Every row gives one point. Each copy is the shape, with its points in the same order, turned, moved and blurred by noise. Say if it was mirrored as well.

Shape (8 x 3):
0.00 -0.06 0.26

-0.61 -0.01 0.03

-0.34 0.19 -0.40

-0.28 0.60 -0.16

-0.06 -0.31 0.16

-0.05 -0.25 -0.03

-0.21 0.30 -0.28

0.25 -0.32 0.10
Copy 1 (8 x 3):
-0.03 -0.16 0.31

-0.66 -0.08 0.09

-0.36 0.13 -0.34

-0.33 -0.28 -0.51

-0.13 0.08 0.45

-0.11 0.18 0.23

-0.22 -0.03 -0.28

0.23 0.15 0.40
Copy 1 is: mirrored
Copy 2:
0.12 -0.28 -0.06

0.53 0.27 0.03

0.05 0.42 0.39

0.22 0.01 0.78

0.05 -0.04 -0.22

-0.02 0.05 -0.12

0.08 0.15 0.52

-0.27 -0.22 -0.26
Copy 2 is: mirrored
Copy 3, 8 rows:
-0.33 0.22 0.12

-0.42 -0.45 0.32

0.08 -0.46 -0.01

0.29 -0.32 0.34

-0.51 0.06 -0.12

-0.36 -0.01 -0.23

0.12 -0.31 0.10

-0.36 0.29 -0.33
Copy 3 is: mirrored

Shape, 8 rows:
0.06 -0.05 0.07 0.29

0.00 0.32 -0.46 0.26

-0.30 0.02 0.15 0.10

-0.18 -0.21 -0.03 0.28

-0.21 -0.12 0.30 -0.81

0.07 0.04 -0.45 -0.05

0.01 -0.10 0.30 0.27

-0.30 -0.39 -0.04 -0.54
Copy 1:
-0.01 0.06 -0.09 0.25

-0.34 -0.35 -0.41 0.37

-0.29 0.16 -0.03 -0.01

-0.20 0.02 0.15 0.22

-0.03 -0.08 0.01 -0.89

-0.17 -0.52 -0.20 0.10

0.04 0.26 -0.03 0.14

-0.17 -0.30 0.31 -0.56
Copy 1 is: only turned
Copy 2, 8 rows:
0.20 0.16 0.13 -0.06

-0.25 0.08 -0.22 -0.34

0.16 -0.24 0.09 0.10

0.36 -0.03 -0.02 -0.09

0.07 -0.25 -0.20 0.96

-0.08 0.19 -0.44 -0.01

0.28 0.08 0.32 0.06

0.33 -0.19 -0.46 0.61
Copy 2 is: mirrored
Copy 3, 8 rows:
0.11 0.23 0.02 -0.21

0.11 0.30 -0.55 0.04

-0.22 0.20 -0.05 -0.29

-0.10 0.43 0.07 -0.20

-0.65 -0.49 0.34 0.08

-0.05 0.22 -0.30 0.34

0.15 0.19 0.21 -0.29

-0.60 -0.02 0.23 0.20
Copy 3 is: only turned
Copy 4 (8 x 4):
-0.16 -0.14 -0.14 0.21

0.48 0.14 -0.13 0.37

-0.18 0.27 0.09 0.01

-0.19 -0.04 0.19 0.13

-0.15 0.31 -0.14 -0.91

0.48 0.02 -0.09 -0.02

-0.33 0.00 -0.10 0.08

-0.02 -0.03 0.22 -0.72
Copy 4 is: mirrored

Shape:
0.09 0.33 -0.52 0.19 0.14 0.04

-0.10 -0.11 -0.38 0.20 0.11 -0.09

0.23 0.27 0.23 0.12 -0.40 -0.25

-0.60 0.36 -0.05 -0.35 0.35 0.21

-0.25 -0.22 -0.23 0.23 0.01 0.35

0.00 0.00 -0.07 -0.26 -0.42 0.63

-0.09 -0.20 0.05 -0.23 -0.44 0.08

-0.47 -0.54 -0.04 0.07 -0.21 0.32

0.60 -0.02 -0.05 0.33 -0.26 0.07

-0.16 -0.13 0.24 0.00 -0.43 0.13

-0.11 -0.05 0.44 -0.09 0.14 -0.48
Copy 1:
-0.07 0.08 -0.31 -0.10 0.02 -0.28

0.06 -0.01 -0.12 -0.27 -0.06 0.05

-0.01 0.17 0.38 0.52 -0.10 0.07

0.19 0.78 0.02 -0.39 0.52 -0.08

-0.11 0.10 0.20 -0.58 -0.03 -0.03

-0.64 0.28 0.53 -0.19 0.34 -0.07

-0.34 0.20 0.42 -0.07 0.17 0.35

-0.15 0.17 0.52 -0.69 0.00 0.37

-0.24 -0.39 0.30 0.25 -0.13 -0.20

-0.18 0.25 0.60 -0.04 0.05 0.23

0.53 0.18 0.35 0.22 0.24 0.39
Copy 1 is: only turned
Copy 2 (11 x 6):
-0.41 -0.20 0.03 0.01 0.07 0.42

-0.07 0.06 0.07 -0.14 -0.12 0.40

-0.04 -0.29 0.10 0.39 -0.24 -0.31

-0.21 -0.18 -0.30 -0.70 0.22 -0.15

0.31 0.00 0.06 -0.23 0.16 0.28

0.40 -0.33 -0.36 0.16 0.37 -0.01

0.40 -0.10 -0.31 0.08 -0.11 -0.19

0.67 0.05 -0.05 -0.34 0.04 0.13

0.08 -0.09 0.22 0.65 0.07 0.16

0.43 -0.19 -0.07 0.03 -0.05 -0.28

-0.15 0.29 0.04 -0.11 -0.32 -0.56
Copy 2 is: mirrored
